Every row gives one point. Before rounding, the points of a table are all equally far from one centre. They may lie mostly on one side of it. Write the centre, to within rounding.
(in the rows, 128 means zero)

Points (9 x 3):
[[ 98 175 105]
 [141 173 156]
 [136 143 161]
 [144 148 147]
 [ 73 141 152]
 [105 191 167]
 [143 168 128]
 [128 193 150]
 [143 164 156]]
Centre: [106 160 141]

Points:
[[ 88 159 101  84 165 131 163 146 149  98 128]
 [119 131 113 114 192 155 206 133 105  88 136]
 [141 145 133  90 188  87 146 160  97  66 100]
 [100 169  98  96 172 134 176 158 143 107 131]
 [124 148 177 111 172 100 152 126 159  88  92]
 [133 173 135  99 177 128 174 145 155  69  86]
 [127 140 107  99 146 111 144 195  89  92 126]
 [141 143 113 104 140  94 159 162 158 112 106]
 [113 158 170 121 133 110 159 173 122  75 160]
 [145 164 156 137 120 108 142 148 119  71  74]
 [154 147 132 110 146 135 189 178 109  53 126]
 [ 99 158 167  69 142 114 189 149 139  84 128]
 [139 169  91 104 157 116 169 162 148 109 111]
 [112 168 132  94 185 113 202 119 123 128 142]
 [149 159 131  97 179 143 141 143 125  95  61]
 [165 174 182  94 160 128 190 149 105 106 129]
 [143 191 135  90 155 140 152 159 146 125 115]]
Centre: [123 147 140 113 151 127 160 133 106  98 116]
